Each row of a before or after table is a point. One or more steps were done to the points. Then noise was added and the rows were shuffled. The steps act on columns, c1 being the first. What was done? A step turns or swaps two columns, mirrors them in a line or flattens them onto one, adds a multiple of one to another, or multiplies or shifts one. Angles are multiples of 10 degrees, from the lower column toward the higher: turns from -170 to 170, lines from 10 to 170 but not 90. Use the fewest steps. Two steps may share a column if one is a turn and the other turns, adds or multiplies; they go together, in the order done. Otherwise the lowest column goes first.
(in the rows, 128 means zero)

Before (10 x 3)
[[166  66 161]
 [ 74 102 113]
 [ 70 165  81]
 [118 101 143]
 [120  80  94]
 [171  62 152]
 [160  74 104]
 [121  90 114]
 [ 95 112 125]
 [176  72 172]]
After (10 x 3)
[[ 36 157  77]
 [127  91 106]
 [148  89 170]
 [ 89 109 145]
 [137  87 163]
 [ 91  99 114]
 [ 89  98  93]
 [ 63 119 126]
 [139  83 155]
 [ 44 106 114]]
Steps: shift c1 by -30; multiply c2 by 0.7

Before (14 x 6)
[[160 139  99 135  87 133]
 [143 145 143 109  89 137]
 [149 139 183  97  90 115]
 [130 176 149 126  99 128]
 [ 58 134 130  82 142 142]
 [ 26  87 114  76 126 127]
 [137 106  77 212 176 132]
 [138 106  91 149 174 183]
 [139 142 125 132 106 146]
 [ 42  79  58  74 136 117]
 [102 124 136  57 121  99]
 [148 112 133 144  62 134]
 [ 91  81  64 168 183 142]
 [133 141  93 173 163 144]]
After (14 x 6)
[[148 151 134 117  57 130]
 [ 34 159  94 188 126 124]
 [148 163  80  49 170 128]
 [159 119 105 120  85 133]
 [143 153  90 111 124 182]
 [106 179  61  97 174 139]
 [ 59 115 117 171 132 144]
 [139 105 145 139  77 133]
 [ 53 168  46 191 144 114]
 [124  79 151 123 103 133]
 [141 116 126 120  91 143]
 [138 122  93  79 147 143]
 [101 119 132 202 151  99]
 [137 115 189 157 104 116]]
Steps: turn c1 and c3 by 10 degrees; turn c2 and c4 by -170 degrees; add -1 times c6 to c5

Before (14 x 9)
[[172 157 160 138 155 149 147 118 121]
 [113 117 196 126 182 147   9 133 108]
 [139 108 107 137 185 151 168 192 122]
 [139 165  95  32 105 172 142 135 138]
 [176 160 103 112 186 119 131 144  98]
 [180 115 143 124 149 142 165 172  93]
 [163 116 172 135 187 126 132 115 139]
 [104 112 127 116 141 120  94 127 103]
 [167 221  98 122 143 131 163 118 128]
 [166 107  92 123 151 126 153 132 132]
 [157 147 100 113 171 171 159 130 106]
 [130 116  99 113 167 152 122 115  93]
 [136 107 207 108 184 126 161 136 115]
 [171 150 109 113 181 139 162 127 122]]
After (14 x 9)
[[129 112  99 114  83 118 121 114  93]
 [164 112 172 136  73 151 131 115 139]
 [139 177  96  32 136  80 142 136 138]
 [139 102 107 138  67 125 167 191 122]
 [181 110 145 123 104 122 165 173  94]
 [158 154 101 113  73 101 158 131 106]
 [166 101  90 122 108 136 153 134 131]
 [171 157 108 113  75 136 163 129 121]
 [176 170 102 112  77 156 130 145  99]
 [114 114 197 126  71 129   8 133 108]
 [167 248  97 122 112 130 162 118 128]
 [171 165 161 137  97 118 146 118 121]
 [104 108 126 116 118 141  94 126 102]
 [137 100 207 108  76 149 161 135 114]]
Steps: multiply c2 by 1.3; turn c5 and c6 by 160 degrees

Before (12 x 12)
[[148 106 105 121 118  78 131 131 157 145 143 140]
 [ 97 143 131  96 115 116  96  93  91 156 104 119]
 [148 100 148  89 141 141 112 126  96 134 151  85]
 [128 130 103 145 117 113 138  97  86 113 128 122]
 [ 85 117  97 126 121 130 137 131 117 162  97 130]
 [108 113 118  85 126 136 153 158 103 112  92 100]
 [117 134 102 124 106 131 156  94 137 148 125 142]
 [135 123 108 134 139 139 140 109 140  97 137 112]
 [108 127 150  92  95 134 126 144 128 124 145  98]
 [130  94 130 134 104 132 144 119 133  97 105 120]
 [128 134 152 141 148 140 168  97 148 115 124  90]
 [140 110 121 121 150 114 153 140 122 116 147 151]]
After (12 x 12)
[[127 130 120 145 117 145 138  96 128  84  58 120]
 [149  98 112  89 141 116 113 126 111  99 209  87]
 [129 135 139 142 148 116 168  97 147 145 191  89]
 [147 106 106 122 117 178 131 129 123 160  78 139]
 [ 82 115 147 126 122 126 138 132  92 128   8 130]
 [141 110 108 121 149 141 150 141 140 119 128 151]
 [107 113 159  84 126 123 153 157 135  97  63 100]
 [130  93 149 134 103 125 143 119 157 121 109 118]
 [136 123 113 133 139 117 140 110 162 130  81 112]
 [ 97 144 152  95 115 139  96  93  89 104 112 118]
 [117 134 121 125 104 125 156  95 112 143  51 140]
 [108 128 119  93  95 121 126 144 132 127 207 100]]
Steps: turn c3 and c11 by 70 degrees; multiply c11 by 3; multiply c6 by -1; turn c9 and c10 by 70 degrees

Before (11 x 14)
[[147 177 146  67 119  94 111 133  97 164 140 160  87 150]
 [175 138  58 125 158  83  91 161 125 157 163 125 158 151]
 [157 107 166 111 174  90 110 112 181 141 121 126 233 126]
 [130 112 118 141 155  78  89  77 132 163 159  89 203  98]
 [173  76 114  49 150  97 115 132 149 172 130  79 203  99]
 [166 179 132 162 161  70 140 144 112 136 169  70 121 150]
 [114 151 159 108 128 111  85 141  83  98  69 129  62 141]
 [192  87 123  78 117  52  60 130 194 174 143  99 186 102]
 [120 161 117  81  76 106 128 108 129  94 107 132  88 160]
 [111 103 153  83 119  83 124 144  98 100 142 161  58 168]
 [134 123 157 102 116 147 106 124 130 148 129 130  70 191]]
After (11 x 14)
[[190  90 119  81 115  48  30 169 139 170 144  97 171 107]
 [135 111 120 143 159  79  94 138 109 165 173  90 215 101]
 [168  84 117  52 153  95 101 181 138 180 127  76 185  99]
 [136 119 164 103 118 153 115  97 116 148 128 135  85 188]
 [147 173 145  70 113  93 136 109  91 163 146 160  96 150]
 [154 112 168 110 175  89  80 186 162 144 121 128 219 127]
 [113 145 167 110 126 107 122  96  67  99  51 128  74 141]
 [117 165 119  83  78 101 131  89 129  96 107 134 111 163]
 [112 102 152  81 124  84 142  89 108 103 148 163  66 171]
 [174 140  60 125 159  83 102 174  97 155 169 123 132 150]
 [164 183 135 167 157  68 139 133 125 135 180  70 117 144]]
Steps: turn c7 and c9 by 40 degrees; turn c8 and c13 by -40 degrees; multiply c11 by 1.3

Before (10 x 20)
[[ 82 150 145 165 181 104  79 127 123 172 129 118 132 144 177 144 104 153
  111 162]
 [120  75 174 108 160 141 122 165 121 139 125 124 119 175 185 115 123  91
   90 145]
 [ 98 138 170 103 134 119 140 162 169 125 167 196 126  98 166 184 157 107
  125 117]
 [ 78 123 156 108 115 110 140 109 100 115 159 113 110 100 126 116 127 125
  131 107]
 [159 125 128 141 121 154 131 115 105 151 140 183  68  96 108 127 164 126
  155 164]
 [ 96 159 134 176 159  92 129  90 105 168 125 146 134 106 112 147 136  85
  166 104]
 [157 133 123 127 149 121 140 164 152  99 148 129 133 108 147 126  95  79
  159 102]
 [166 100 174 165 165 104 146  88  98 114 144 138 123 169 182 159 123 142
  143 156]
 [ 96 165  90 123 185 147  69 141 120 161 135 122  98 113 117 167 141 136
   97 152]
 [127 144 132 151 123 158 142 135 162 125 147 172  70 160 139 171 110 119
  171  92]]
After (10 x 20)
[[ 93 125 130 104 118 152 129  87 103 153 142  63 165  90 105 129 175 124
  155 165]
 [ 90  99 172 153  79 105 145   9 127 113 142 101 130 171 196 156 123 140
  139 159]
 [161 165  91 118  80 148  71 167 157 160 137 125 159 111 134 164 142 133
   97 152]
 [160 135 171  72 150 117 138 227 167 120 167  87 107  97 196 186 165 109
  125 115]
 [158 157 131 164  88  93 130  14 135 169 126  87 120 107 119 150 140  85
  165 104]
 [136  75 176 109 101 145 118 239 142 138 125 137 137 177 178 115 123  90
   89 144]
 [126 144 130 118 155 155 144 150 148 121 148  66 165 160 158 173 106 121
  171  92]
 [100 134 120 121 130 122 140 235 161 101 145 124 122 108 144 126  86  80
  159 101]
 [173 149 148 165  82 104  81 119 158 167 129 118 128 144 181 146  96 151
  114 162]
 [176 124 154 113 122 109 142  70  98 113 161 143 146  96 118 115 126 124
  128 106]]
Steps: multiply c1 by -1; turn c12 and c13 by -160 degrees; turn c4 and c12 by -30 degrees; mirror c5 and c9 in the line at 70 degrees; multiply c8 by 3; add 0.5 times c16 to c15; multiply c17 by 1.3

Before (11 x 32)
[[189 124 179 171 141 117  96 124 193 199  71  74 192 184 148 168  96 114
  101 146 168 100 141 133 103 201 136 109 139 138 149 160]
 [ 85 163 143 141 114 114 112 147 156 131 146 174 147 169 117 203 108 174
   89 191 141  94 178 174 179 113 129 163 116 158 101 152]
 [157 167 109 176 165 161 183 185 128 170 144 121  77  80  74 155 109 185
  149 180 111 159 172 137 190 145  82 146 150  99 175  98]
 [167 149 121  99 131  90 150 101 109 100 171 172 146 142 112 155 104  97
  168  90 109 144  85 159 148  93 188 132  99 131  82 163]
 [171 137 129 162 131 120 165 101 183 198 118 164 132 142  88 117 192  93
  176 123 104  79  82 125 186 106 180 104 161 132 104 113]
 [ 85 123  79 178 150 158 167 158 122  86  94 160 138 143 115 211 133 166
  143 122 138 124 157  84  84  97 103 106 161 156 123 134]
 [121 104  85 103 160  80 181 142 102 119 173 158 190  98 141 149 100 174
   95  82 139  84 111 146 121 111 152 113 156  73 162 135]
 [116 154 176 204  76 120 152 177 118 189 171 119 115 162  95 134 102 197
  102  86 126  76 141 139 126 165  89 157  93 151 137 156]
 [187  95  94 165 139 134  91 188 177 127  92  97 115 134 139 115 167 110
  179 109 172 111  84  92 170 100 156 191 139  90 160 111]
 [ 87  90 108 184  76  84 124  96 106 106  66 176 187 109 149 147 138 116
  171 159 144 121 179 174 152 197  84 128  96  67 124  60]
 [166 142 160 121 102  83 198 129  78  96 100 103 177 102  58 135 180  83
  161 100 139  69 124 118 108 185 108 100  77  89 165 133]]
After (11 x 32)
[[182  95  88 161 142 132 184 191 178 132  89 187 142 131 126 146 170 110
  128 112 124 143  41  92 168 113 160 191 137  89 159 112]
 [ 87 120  83 182 151 162 109 159 123  83 158 128 121 149 112 212 134 170
  172 123  90 132 182  84  86  99  95 111 161 152 122 138]
 [171 148 122  97 132  86 101 103 112 102 172 143 110 142 106 118  97 100
  184  87 116 120  42 155 150  97 191 129  96 127  83 158]
 [160 166 112 175 164 166  80 186 127 169 158 151 173  81 115 136 107 189
  131 180 101  90 215 139 196 118  82 146 150  98 176  99]
 [ 84 163 144 138 121 116 149 145 152 137 192  70 115 163 121 174 106 177
  148 192 133 164 230 176 181 111 131 159 126 163 101 156]
 [185 126 186 170 145 121 180 119 191 195 111 129  72 185 167 190  94 114
   70 147 126 165 158 135  99 194 133 108 143 133 149 157]
 [125 104  87 102 155  79 100 137 107 119 168  82  70  99 119 116  97 172
  138  79  80 184  95 146 124 120 155 113 157  73 168 137]
 [166 143 160 117 109  82  93 126  74  94 115 171  94 100 134 151 184  84
  129 101  65 193 117 122 106 143 110 100  78  87 160 129]
 [176 141 131 165 131 120  88  99 188 197 114 151 131 146 110 123 193  94
  182 123 118 174  35 123 184  97 183 105 153 134 105 111]
 [ 90  87 105 189  75  82 139  97 107 103  92 142  66 114 167 184 132 114
  192 157 122 147 232 178 150 189  84 129  92  60 125  63]
 [119 151 178 203  79 119 109 174 117 188 163 108 154 162 135 105 101 199
  105  98 115 180 152 140 125 136  88 156  93 150 133 155]]
Steps: turn c7 and c21 by -130 degrees; turn c11 and c16 by -40 degrees; mirror c12 and c19 in the line at 60 degrees; turn c13 and c22 by 170 degrees; flatten c15 and c26 onto the line at 60 degrees; multiply c23 by 2

Before (12 x 64)
[[ 82 168 167  86 107 141 112 160 154 194 129 209 113 162  99  71 120  66
   40  82 143 164 136 103 167 152 113 116 231 141 132 146 150 115 158 108
  153  86 165  53 142 178 104 120  94 168 162 141 178 107 176 117 103  62
   75  73 197  74 127 149 112 127 179  63]
 [109 166  13 185 140 142 185  91 154 120  86  95 166 118 127 165 100 150
  191 109  56 181 178 161 146 150 116 123 154 154 130 164 156 165  72 107
  195 154 156  96 138 102 103 109 139 133  94 135 108 177  28 129 125 150
  119 138 104 122  79 139 188  71 107 159]
 [124  79 104 120 116 103 113 114  94  73 115 124 161 120  62 119  69 185
  121 144 119 125 150 108 154 123 178 132 160 109 174 171  91 161 126 114
  129 127 115 178 121 124 117 214 157  52 121 142 124 142 223 162  97  94
  139  93 112 128 158 107  94 170 149  94]
 [143 115  89 177 126  67 151 138 105  77 129 121 183 165  90 117  33 171
  109 147 114  81  94 147 170 151 216 178 117 121 136 166  98 176 130 154
   96 149 100 165 140 162 114 205 136 111 140 130  81 135 186 141 105 127
  178  27 128  89 130 117 130 158 207  91]
 [154 141  77 186  88 146 153 100 144 176 159  81 131 133 100 146 112 129
  216  81  68 155 182 123 132 121 129 146 170 138 102 141 151 148  78 155
  162 156 100 162 158  99 128 155  81 111 125 117  81 103  75 137  91 132
   95 167  96  89  96 125 124 140 112 205]
 [161 163 114 175 156 115 125 126 206 142 171  84  96  83 104 167 158 141
  174 114  75 116 201 108 148 168 125 144 160 130 104 134 134 144  82 128
  166 159 117 139 126  80 113 120 163 123 122 148 127 138  84 125 161 164
  113 162 114 145 107 101 182 150 141 171]
 [ 85 155 184  93  94 125 123 235 137 168 162 185  88 135 121  61  87  78
   52 151 160 159 116 137 149 130 106  53 147 142 116 184 123 132 156  72
  166 101 147  75 164 175 136  59 115 227 194 108 130 132 161 134  67 117
   83 101 169  89 149 129 101 147 133  45]
 [ 99 182  54 177  99  99 162 124 156 114 154  94 170 143 158 147 144 129
  203 104  86 126 173 139 128 178 111 145 200  92  86 141  99 122 100 118
  164 186 105 144 171  97  75 128 190 169 117 107 161 161  70 141 183 171
  109 148 112 101 110 119 107 126 110 214]
 [ 92 103 120 143 109  86  85 135  79 114 109 121 164 174 103 124  47 156
  138 116 118 129 126 125 154 146 179 142 109 120 166 122  92 202  96 121
  131 168  82 172 137 167 141 157 170  57  86 169  87 108 166 121 116 131
  190  85 143 137 125 103 114 112 174 109]
 [ 70 133 196  89 146 148 143 146 132 198 135 171 111 135 115  91 154 153
   78 103 164 156 130 102 184 143  85  76 121 148  89 178 196 101 130  93
  115  76 148  87 123 146  96  71 135 167 174 133 134  96 148 118 107 119
   84  97 150  80 138 144  77 118 144  65]
 [141 130  68 158 115 141 155  81 122 154 155 112 111  97 122 151  99 116
  166 113  87 179 206 105 105 158 106 138 170 159  79 171 168 135  92  93
  173 174 103  93 110 112  85 177 179 154 145 114 145 102  43 103 134 166
  117 177 117 116  64 140 165  91 122 184]
 [112 114 161 103 107 177 126 137 124 161 164 188 107 150  92 116 142  57
   49 104 144 136  97  65 160 142 112  24 181 139 126 126 145 115 130 106
  114  78 201  87 110 183 129 122 147 158 181 129 100 120 141 104 110  98
   95  97 155  85 172 133 100 105 150  46]]
After (12 x 64)
[[109 164  14 185 138 140 182  93 152 121 101  95 166 117 125 165  99 151
  191 110  55 182 177 161 149 152 113 123 152 150 128 164 156 163  74  84
  191 152 158  95 138 101 103 112 139 132  96 137 105 177 151 130 148  26
  120 139 104 120  78 140 187  73 109 159]
 [ 82 168 169  85 107 141 112 161 152 194 127 209 113 160  98  72 122  65
   41  83 145 163 136 102 168 150 112 115 233 141 132 144 149 114 157 131
  155  90 167  51 140 176 102 120  95 167 164 141 178 105  62 115 113 175
   70  69 197  74 127 149 112 126 178  62]
 [ 83 154 182  94  96 126 124 235 138 169 153 187  88 135 124  61  85  78
   53 152 161 159 117 134 147 128 105  53 147 144 115 183 123 130 156 122
  184 102 146  74 163 175 137  61 116 225 193 110 131 134 120 135  87 164
   84 102 168  89 149 128 101 149 134  45]
 [143 131  67 159 114 144 155  82 123 155 147 115 110  96 122 153  99 116
  167 116  87 178 209 107 104 161 105 137 169 160  78 174 171 134  92 107
  170 173 100  94 110 112  84 177 177 152 146 113 143 102 165 104 147  40
  118 178 118 115  63 141 164  92 125 186]
 [ 92 104 118 143 109  88  85 137  79 114 114 122 163 173 104 123  46 155
  139 116 115 129 126 124 155 143 182 141 112 120 168 122  92 202  98  89
  136 169  80 172 137 167 142 158 169  56  86 169  87 108 130 121 117 164
  192  87 142 136 126 103 113 111 174 108]
 [ 71 132 196  90 146 150 142 145 130 196 133 169 112 136 115  88 154 154
   78 102 163 155 131 102 183 143  84  76 121 149  89 180 198 101 131 125
  123  78 147  89 123 146  97  71 134 167 173 131 133  96 121 116 106 145
   84  97 150  81 137 144  78 120 145  65]
 [ 99 181  55 177 100 102 163 125 155 114 145  94 171 145 160 148 143 128
  202 105  87 127 177 140 128 178 110 144 201  94  84 141  98 125  99 113
  145 186 105 145 172  98  76 128 189 170 116 108 161 159 170 142 192  72
  111 146 112 102 110 119 111 125 110 214]
 [123  80 101 119 115 103 113 116  95  74 119 122 160 123  62 121  67 186
  120 143 120 124 150 109 153 124 177 130 158 110 172 170  92 161 125 110
  141 126 114 178 122 124 114 214 158  53 119 144 122 142  97 162  99 225
  138  92 110 126 157 108  95 169 148  92]
 [113 113 161 101 107 178 124 139 124 161 150 187 106 147  92 113 141  57
   49 103 142 135  98  63 160 142 112  26 182 140 127 124 144 115 128 145
  121  79 203  89 112 185 129 124 147 154 177 130 101 119  97 102 108 141
   95 100 153  86 170 135 100 105 150  46]
 [163 164 115 174 155 116 123 123 204 142 156  83  95  82 102 167 159 138
  174 114  77 115 201 108 147 168 125 145 159 128 104 134 133 144  81 125
  151 161 117 140 127  80 114 121 165 122 120 147 127 140 162 124 172  82
  114 160 115 145 106 100 181 151 141 173]
 [155 140  78 185  87 144 153 101 141 176 150  80 132 132  98 145 113 129
  217  80  70 156 182 124 132 120 127 146 170 139 103 143 150 149  76 154
  173 155 100 163 159 100 131 156  81 112 126 117  82 103 130 136 106  77
   95 169  98  89  97 127 124 139 111 206]
 [142 115  86 177 125  66 151 138 107  77 131 123 185 165  90 117  38 170
  108 147 114  80  95 149 170 151 217 177 117 122 138 167  97 176 131 162
  106 151 100 163 140 163 114 207 135 110 136 131  80 135 127 138  97 187
  179  27 128  89 129 117 127 158 208  91]]
Steps: multiply c11 by 0.7; add 0.7 times c47 to c36; turn c37 and c53 by 20 degrees; swap c51 and c54
